Each row is a point. Each copy is the shape, with its points in the same order, turned, moved and blurred by noise. Is it also mirrored, or only turned?
In the rows, zero is written as 128.

Shape (9 x 3)
[[113 142  90]
 [ 83 147 114]
 [162 126 165]
 [ 85 139 116]
 [161 112 160]
 [121  91 112]
 [120 126  89]
 [164 116  94]
 [150 117 175]]
Copy 1 (9 x 3)
[[118 131  96]
 [140 101  84]
 [177 147 158]
 [142 101  93]
 [166 138 174]
 [107 114 146]
 [105 133 105]
 [113 166 143]
 [179 131 164]]
Copy 1 is: mirrored
Copy 2 (9 x 3)
[[ 88 134 110]
 [110 172 116]
 [145  86 145]
 [115 168 107]
 [154  84 125]
 [135 113  77]
 [ 85 125  94]
 [103  89  95]
 [166 101 143]]
Copy 2 is: mirrored
Copy 3 (9 x 3)
[[111 140 110]
 [ 75 123 121]
 [138 124 195]
 [ 82 114 122]
 [145 115 188]
 [139  93 130]
 [123 129 109]
 [164 140 130]
 [130 109 201]]
Copy 3 is: only turned

Shape (9 x 6)
[[158 141 181 160 104 132]
 [159 135 142 124 147 149]
 [151  94 154 122 139 145]
 [161 157 111  97 100 151]
 [ 74 162 116 146 111  85]
 [108 145 117 150 133  39]
 [146 132 113 145 148 147]
 [161 117 117 127 144 142]
 [156 149 202 132 140 144]]
Copy 1 (9 x 6)
[[ 93 175 101 132 103 114]
 [135 156 116 111 137 155]
 [108 130 123  96 123 147]
 [180 164 122 117  92 143]
 [144 133 170 197 124  94]
 [146 115 140 176 162  60]
 [142 136 111 141 140 159]
 [143 128 106 116 136 154]
 [ 92 198 122 104 132 131]]
Copy 1 is: mirrored
Copy 2 (9 x 6)
[[160 142 171 130 104 160]
 [138 138 125 108 155 154]
 [133 104 150 117 161 163]
 [162 132  87 129 134 122]
 [ 83 132 137 147  67 105]
 [ 79 123 174 107  81  72]
 [120 130 115  96 131 156]
 [128 116 123  90 146 148]
 [149 171 174 138 151 162]]
Copy 2 is: mirrored
Copy 3 (9 x 6)
[[163 106 171 167  96 149]
 [151 108 143 129 152 143]
 [144  74 137 127 137 127]
 [141 141 130  85 119 164]
 [ 77 166 153 153 100  98]
 [117 171 158 147 105  49]
 [136 129 121 140 153 135]
 [150 111 117 122 151 129]
 [157  93 199 147 131 152]]
Copy 3 is: only turned
Copy 4 (9 x 6)
[[153 161 182 158 115 132]
 [158 166 146 122 163 132]
 [159 124 157 112 156 123]
 [153 190 113  95 115 135]
 [ 65 167 115 159 121  91]
 [ 98 163 122 174 135  39]
 [149 154 117 139 164 134]
 [165 149 120 122 160 122]
 [149 175 205 134 151 135]]
Copy 4 is: only turned

Shape (12 x 8)
[[131 139 146 106 138 104 108  93]
 [103 147 119 106 136 105 124 140]
 [115 145 140 119 113 105 141 116]
 [126  91 148 102 120 109 120 125]
 [155 137 151  99 113 123 145 151]
 [121 138 115 103 128 140 125 141]
 [135 119 161 111 155 132 146 137]
 [131 142 138 143 125 249 128 118]
 [131 132  97 177 123 122 149 183]
 [131 140 108 100 140 105 141 107]
 [115  95 115 135 132 145 134 108]
 [106 111 152 105 120 105 150 101]]
Copy 1 (12 x 8)
[[116 140 138 135 151 101 100  92]
 [137 152 109 112 128 102 145 108]
 [101 149 136 130 126 103 146 119]
 [132 109 154 130 128 108 115 136]
 [132 149 149 117 157 134 140 156]
 [131 134 118 101 125 142 135 124]
 [141 114 152 129 162 134 141 119]
 [108 125 155 124 114 242 148  82]
 [161 141  99 157 106 143 191 151]
 [109 132  96 121 153 108 128 121]
 [114  91 116 144 119 144 134 119]
 [ 99 116 156 121 143  96 135 116]]
Copy 1 is: mirrored
Copy 2 (12 x 8)
[[132 128 164 130  79 102 119 122]
 [106 133 137 117 122 108 134 144]
 [115 135 143 137 100 113 152 116]
 [150 103 165 109 128 105 138 109]
 [147 165 154 123 136 120 152 119]
 [120 140 132 106 121 141 131 131]
 [152 127 173 130 122 141 152 140]
 [110 143 159 124 121 241 104  85]
 [118 133  90 170 174 142 138 132]
 [138 134 120 118  83 116 139 139]
 [135  89 128 134 110 154 130 108]
 [132 111 156 125  92 113 171 107]]
Copy 2 is: mirrored
Copy 3 (12 x 8)
[[128 123 145  90 151  86 126 105]
 [119 150 117 114 136  86 120 143]
 [130 140 140 115 130  87 148 128]
 [113  91 149 108 128  95 126 145]
 [148 132 150  89 125 118 142 168]
 [118 144 114 102 127 121 120 143]
 [121 112 132 100 165 122 153 158]
 [ 91 147 126 115 128 226 157 106]
 [164 138  95 174 130 131 128 166]
 [135 128 103  90 130  85 136 124]
 [108  93 109 127 125 127 140 115]
 [108 106 142 108 127  80 162 129]]
Copy 3 is: only turned
Copy 4 (12 x 8)
[[129 149 169 105 131 124 121 112]
 [116 148 121 115 134  89 118 124]
 [123 147 146 132 116  98 146 117]
 [122 104 148  98  98 110 123 110]
 [170 132 118 111  99 102 143 115]
 [123 141 101 111 118 119 127 122]
 [150 107 124 110 136 114 141  91]
 [124 137  63 152 111 208 157  73]
 [134 103  85 179 127  97 127 160]
 [123 146 140  99 138 113 147 143]
 [ 95 102 127 124 120 143 142 122]
 [109 123 160 108 112  99 156 102]]
Copy 4 is: mirrored

Shape (16 x 11)
[[142 110 122 141  86 103 117 159 109  98 121]
 [159  99  80 132 151 139  95 143 142 146 109]
 [108 114 143 114 117 120 113 112  88  92  97]
 [121 118 142 133 113  79 136 142 136 102  76]
 [ 77 162 119 174 175 175 111 139  79 143 108]
 [152  94 109 158 143 146 128 123 178 136 109]
 [126  91 120 108 122 166 119 151 164 134 138]
 [121 122 115 113 147  89 106 134 124 112 111]
 [108 121 140 133 182 182 144 147  52 158  90]
 [115 164 114 138 177 142 170 116  88 149 140]
 [145 124 161 131 145  80 122 179 138 104 124]
 [119  92 166 135 111  76 112 138 100 135 123]
 [106 177 124 123 155 157 141 155  90 181  96]
 [152 109 176 121  89  80  83 122 140 113 113]
 [127 171 138 125 193 182 141 141  92 142 119]
 [111  78 106 121 138 136 104 144 169 136 121]]
Copy 1 (16 x 11)
[[154 122 134 123 133  97 150 151 133  91 109]
 [147 107 110 130 172 160 122 164 161 161 135]
 [148 102 163 127 151 144 139 106 108  90  87]
 [148 100 132 112 150 104 164 116 137 118  60]
 [ 93 117 164 209 123 191 147 119 129 144 106]
 [172  99 110 132 155 159 147 132 201 147 117]
 [145 104 111 102 150 179 175 148 165 111 143]
 [127  96 139 109 156 122 137 113 128 139 110]
 [145 131 145 212 165 200 179 111  89 142 120]
 [133 118 122 175  99 167 154  74 115 162 137]
 [137 111 159 111 146  85 196 124 142 149 112]
 [133 148 144 118 174 104 160  93 141  97  98]
 [111 147 123 170 114 190 171 122  94 162  96]
 [159 143 169  66 158 109 146 121 156 103  84]
 [139 120 158 179 115 195 177 115 106 173 131]
 [126  91 108 114 177 159 158 141 175 123 128]]
Copy 1 is: mirrored
Copy 2 (16 x 11)
[[149 141  93 106 107  74  95 141 101 117 118]
 [175 105  91 131 144 130 116 152 152 135  75]
 [119 132 121  96 127 130  93 121  85 134 138]
 [121 158 139  85 125  89  90 125 133 110 110]
 [ 84 135  84 116 165 155 181 172 115 155 127]
 [152 105 139 156 144 104 132 141 148 107  73]
 [158  79 121 130  97 124 140 153 132  91 112]
 [137 132  98  93 133 118 100 114 150 127 125]
 [135 120 123  80 154 152 193 168  92 186 119]
 [121 141 102 126 124 130 198 115 135 186 130]
 [157 149 122  87 136  70 118 139 153 108 157]
 [121 106 126  81 124  69  85 144 122 144 143]
 [116 152 110  93 110 152 177 181 145 182 118]
 [140 124 144 116 114  81  47 150 132 122 153]
 [147 149 118 120 142 158 197 158 128 167 145]
 [140  76 109 113 124 122 124 143 152  91  94]]
Copy 2 is: only turned
Copy 3 (16 x 11)
[[138 151  98 138  67 142 125 128 153  82 148]
 [167 129 112 164 123 151 124 173 121  97  83]
 [112 155 102  88  78 153 128 110 110  85 111]
 [139 135  93  92  90 124 148 118 171  83 116]
 [ 97 206  80 143 140 108  78 131  87 125  77]
 [147 127 122 160 158 149 145 141 151  90  98]
 [130 123 101 142 142 190 127 156 138 128 130]
 [130 137 113 101  87 123 133 163 128 107 106]
 [141 171  58 114 154 122  72 119  57 107 102]
 [131 189 115 126 146  97 130 128  68 135 129]
 [141 126 111  94 108 108  98 154 171  98 148]
 [124  97  90 118  78 111 109 101 131  97 133]
 [163 194  79 124 135 117  94 109  98 160  97]
 [133  94 138 113  60 149 117 103 169  95 123]
 [139 198 117 106 156 125  81 142  73 128 110]
 [124 106  88 141 127 164 140 159 144 117  97]]
Copy 3 is: mirrored

Shape (15 x 12)
[[136 154 130 130 105 109 151 119 126 121 114 142]
 [123 140 160 127 202  42 140  99 113 148 138 129]
 [138 117 165 166 115 117 123 176 154 165 140 151]
 [155 136 131 153 119 137 130 141 119   7 128 121]
 [123 138 117 124 119 133 148 161 210 146 111 118]
 [135 146  60 115 107 164 120 148 110 168 152 126]
 [118 149 165 162 127  31 108 107 135 145 149 133]
 [126  64 154 119 132 159 172 123 108 160 108 114]
 [150  83 172 125 108 133 114 132 132 144 106 121]
 [136 157 158 150 133 155 110 142 112 138  99 106]
 [174 128  33 116 141 137 128 110 114 153  99 188]
 [172 135 151 141 127 163 136 110 158 125 124 147]
 [134 154 134 111 149 121 107 130 126 114 138 132]
 [119 100 166 166 126 155 120 101 126 106 110 124]
 [111 134 156 120 126 163 128 125 127 111 105 149]]
Copy 1 (15 x 12)
[[112 133 103 143 123 113 144 118 144  93 123 157]
 [197 150 115 110 188  83 150  64 128  96 153 183]
 [137 124 184 132 123  83 108 129 186 123 139 165]
 [ 85  71 153 140 163 193 150 128 112  54 116 137]
 [ 98 109 113 116 160  91  94 145 184 142 106 131]
 [ 89 156 118 158 120 109 130 177  90 163 146 133]
 [140 158 145 134 152  71 144  63 170  67 176 142]
 [154  94 134  92  93 123 149  99 121 178 100 149]
 [155 107 160 107  95 118 108  99 129 107 114 125]
 [130 156 161 141 132 112 138 130 132 115  77 126]
 [131 113  70 216 118 122  97 144  90 158 127 176]
 [164 119 119 149 121 147 126 148 161 104 106 126]
 [132 144 137 127 160 137 117 133 121  92 132 142]
 [140 118 162 140 110 165 136  84 152 115 112 120]
 [128 144 133 116 114 168 121 118 147 104  98 144]]
Copy 1 is: only turned
Copy 2 (15 x 12)
[[123 150 139 129 111 119 155 128 117 132 118 108]
 [150 158 204 111 169  85 131 189  79 146 143 117]
 [160 129 139 131  99 155 118 191 171 146 141 115]
 [ 77 154 106 105 159 120 193 110 183 105 169  76]
 [ 98 131 121  85  88 147 131 183 168 181  85 126]
 [130 114  69 139 128 142 113 122 126 146  90 150]
 [152 177 190 125 115  83  94 156 132 154 146  82]
 [ 90  82 169 156 135 181 136 169 114 118 115 140]
 [124  92 173 120 114 160 118 143 154 116 130 116]
 [136 124 123 115 141 174 125 147 116 126 124  74]
 [167 112 121 131 153 115 178  90 131 134  56 180]
 [138 112 144 107 113 170 177 130 144 159 139 111]
 [134 146 122  81 149 128 126 137 120 130 144 119]
 [106 140 172 133 145 186 135 127 147 127 145  88]
 [119 151 137  98 120 189 148 134 127 115 138 121]]
Copy 2 is: only turned

Shape (16 x 12)
[[117 153 117 141 103  89 120 139 105  98 101 120]
 [110 160 115 134 163  85 186 127 114 112 130 142]
 [139 121 128 156 115  89 124 102 139 119 101 110]
 [ 95 150 107 136 127 136 126 131 170  94 101 110]
 [136 144 111 120 100  81 206 123 136  93 178  93]
 [150 115 124 121 101 129  95 122 154  87 105 123]
 [139 115 191 152 152  89 108 148 138  98 129 118]
 [141 142 113 134 133  97  88 104 116 107 126 120]
 [ 71  58 116 134 140 156 131 140 153 100 105  95]
 [141 105 121 135 108 191 126 149 114 167 128 130]
 [134 115 106 146 123 102 129 120 184  91 212 128]
 [145 153 103 129 123  89 112 137 108 129 117 117]
 [123 162 238  52 107  88 127 113 122 162 111 108]
 [142 160 112 136 108 174 105 111 104  95 128 135]
 [135 167 114 153 113  91 175 124 115  94 150  66]
 [139 163 103 142 186  91 155 146 109  88 104 111]]
Copy 1 (16 x 12)
[[129 143  85 161 129 119 152 101 152 104 119 142]
 [ 99 116 109 110 180 122 153  78 149 133  92 151]
 [145 121 140 150 112 108 124 105 147 114 111 118]
 [ 76 141 128 142 113 140 129 122 163 110 137 130]
 [115 105 144  77 134 103 205  70 119  89 119 135]
 [132 122 134 168  93 142 125 145 136  74 111 132]
 [149  90 125 134 158  95 125 160 187  89 104 151]
 [161 115 104 131 125 144 102 100 143  94 121 139]
 [ 68  92 118 138  96 139 132 164 176 118  92  79]
 [119 106 120 150 136 142 136 186  86 157 116 109]
 [105  44 155  95 102 122 152 115 137  85 151 165]
 [138 124  91 142 137 115 117 103 117 106 118 135]
 [189 200 121  66 132 112 154 165 160 123  59 177]
 [136 127 114 154 142 190 144 134 107 110 146 134]
 [125 129 127 102 157 107 172  74 137  90 144 101]
 [ 89 119 101 130 195 126 118  79 149  82 100 127]]
Copy 1 is: mirrored
Copy 2 (16 x 12)
[[117 134 135 135  55 126 155 120 140 108 129 142]
 [ 65 148 101 108 112 106 175 148 124 116 126 141]
 [143 119 123 142 112 112 147 105 157 119 116 142]
 [110 164 139 114 100 148 134 128 193 101 100 138]
 [131 171  87  82 117  95 178 135 138  77 176 163]
 [152 140 157 136 117 144 108 105 148  89 108 165]
 [138  91 171 131 141 130 169 163 143 111 123 142]
 [136 138 133 164 104 119 119 136 136 108 128 126]
 [114  95 119  67 122 185 101 125 193  91 112 131]
 [141 143 127  99 132 216 122  87 111 138 140 124]
 [140 163 106 138 165 141 130 166 168  87 171 186]
 [139 142 120 148  76 128 145 135 117 120 121 124]
 [157 132 219  67 117  63 154 127 106 184 134 127]
 [106 167 159 151 110 168 116  84 126  96 149 118]
 [130 160 108 114 101 106 191 122 147  73 167 119]
 [ 85 141 109 135  95 121 175 153 121  75  90 105]]
Copy 2 is: only turned
Copy 3 (16 x 12)
[[ 96 118 149 142  91 139 105 142 128 125  92  99]
 [ 84 125  98 126 139 132 166 111 146 120  82 137]
 [138 119 156 155 106 152 127 133 146 144  91 105]
 [110 139 114 138 108 182 123 156 184 149 111  89]
 [101 122 164  94  87 150 186  98 172  97 122 138]
 [142 123 166 132 110 169 105 138 142 168 133  76]
 [123 102 173 158 167 130  96 155 172 147 111 145]
 [119 139 152 168 122 134  99 102 139 136 131  94]
 [134  73  91 131  88 152 125 147 204 194 138  93]
 [181 109  75 115 109 134 109 162 117 137 160 118]
 [109 126 181 143 136 147 186 134 162 142 194 108]
 [120 140 137 146 108 111 104 127 123 116 105 101]
 [140 194 165  95 128 134  50 127 150 158  88 224]
 [122 114 109 133 117 191  87 119 117 113 160  87]
 [112 118 152 147  85 154 150 106 175  71 106 132]
 [ 88 113 112 147 141 123 132 115 178  99  74  90]]
Copy 3 is: mirrored
